Each row is a point. Each copy is the shape, with its points in the same order, turned, moved and blurred by noise. Some copies are also mirrored. Which?

Shape (9 x 3)
[[-0.39  0.21 -0.43]
 [-0.52 -0.15  0.04]
 [-0.95  0.02 -0.51]
 [ 0.63 -0.07  0.42]
 [ 0.38  0.22 -0.16]
 [ 0.45 -0.20 -0.15]
 [ 0.32 -0.29 -0.08]
 [ 0.01  0.21  0.39]
 [ 0.01  0.40  0.24]]
Copy 1 (9 x 3)
[[-0.42  0.23 -0.30]
 [-0.55 -0.03  0.27]
 [-1.06  0.21 -0.17]
 [ 0.67 -0.26  0.26]
 [ 0.29  0.03 -0.26]
 [ 0.26 -0.34 -0.23]
 [ 0.19 -0.35 -0.10]
 [ 0.21  0.18  0.34]
 [ 0.22  0.50  0.18]]
Copy 1 is: only turned
Copy 2 (9 x 3)
[[ 0.61  0.39 -0.38]
 [ 0.67  0.06  0.18]
 [ 1.25  0.43 -0.35]
 [-0.48 -0.18  0.31]
 [-0.25  0.12 -0.38]
 [-0.08 -0.14 -0.28]
 [-0.15 -0.28 -0.22]
 [-0.03  0.25  0.27]
 [-0.05  0.51  0.13]]
Copy 2 is: mirrored

Shape (10 x 6)
[[-0.07  0.32  0.34  0.04 -0.17 -0.12]
 [-0.25 -0.06 -0.47  0.15 -0.12 -0.90]
 [ 0.49 -0.39  0.00  0.06  0.18  0.49]
 [ 0.52 -0.27  0.44 -0.20  0.00  0.35]
 [ 0.24 -0.16  0.01  0.21 -0.12  0.65]
 [-0.08 -0.20  0.41  0.28 -0.09  0.52]
 [ 0.15 -0.64  0.10 -0.20 -0.08  0.76]
 [-0.08  0.17 -0.46  0.07 -0.84 -0.67]
 [-0.05  0.11 -0.12 -0.31  0.00  0.64]
 [-0.51 -0.03 -0.27 -0.19 -0.59 -0.64]]
Copy 1 (10 x 6)
[[-0.12  0.32  0.45 -0.07 -0.16  0.25]
 [-0.17  0.53 -0.23 -0.04  0.04 -0.78]
 [ 0.36 -0.35 -0.23  0.13  0.20  0.60]
 [ 0.46 -0.45  0.22 -0.16  0.03  0.47]
 [ 0.20 -0.19 -0.06  0.32 -0.22  0.75]
 [-0.11 -0.23  0.23  0.44 -0.06  0.60]
 [ 0.09 -0.73 -0.22  0.10 -0.21  0.66]
 [ 0.06  0.54 -0.14 -0.03 -0.75 -0.63]
 [-0.20 -0.04 -0.20 -0.18 -0.21  0.82]
 [-0.43  0.25 -0.03 -0.22 -0.50 -0.60]]
Copy 1 is: only turned
Copy 2 (10 x 6)
[[ 0.08  0.34  0.07  0.06 -0.10 -0.01]
 [-0.35 -0.25 -0.12 -0.03  0.12 -0.90]
 [ 0.68 -0.14 -0.32  0.21  0.59  0.33]
 [ 0.79  0.09 -0.01 -0.13  0.38  0.40]
 [ 0.55 -0.10 -0.45  0.36  0.15  0.43]
 [ 0.32 -0.10 -0.02  0.34  0.03  0.58]
 [ 0.64 -0.46 -0.41 -0.07  0.25  0.67]
 [ 0.05 -0.09 -0.33 -0.01 -0.50 -0.90]
 [ 0.20  0.14 -0.69 -0.06  0.15  0.50]
 [-0.30 -0.29 -0.16 -0.32 -0.43 -0.58]]
Copy 2 is: only turned
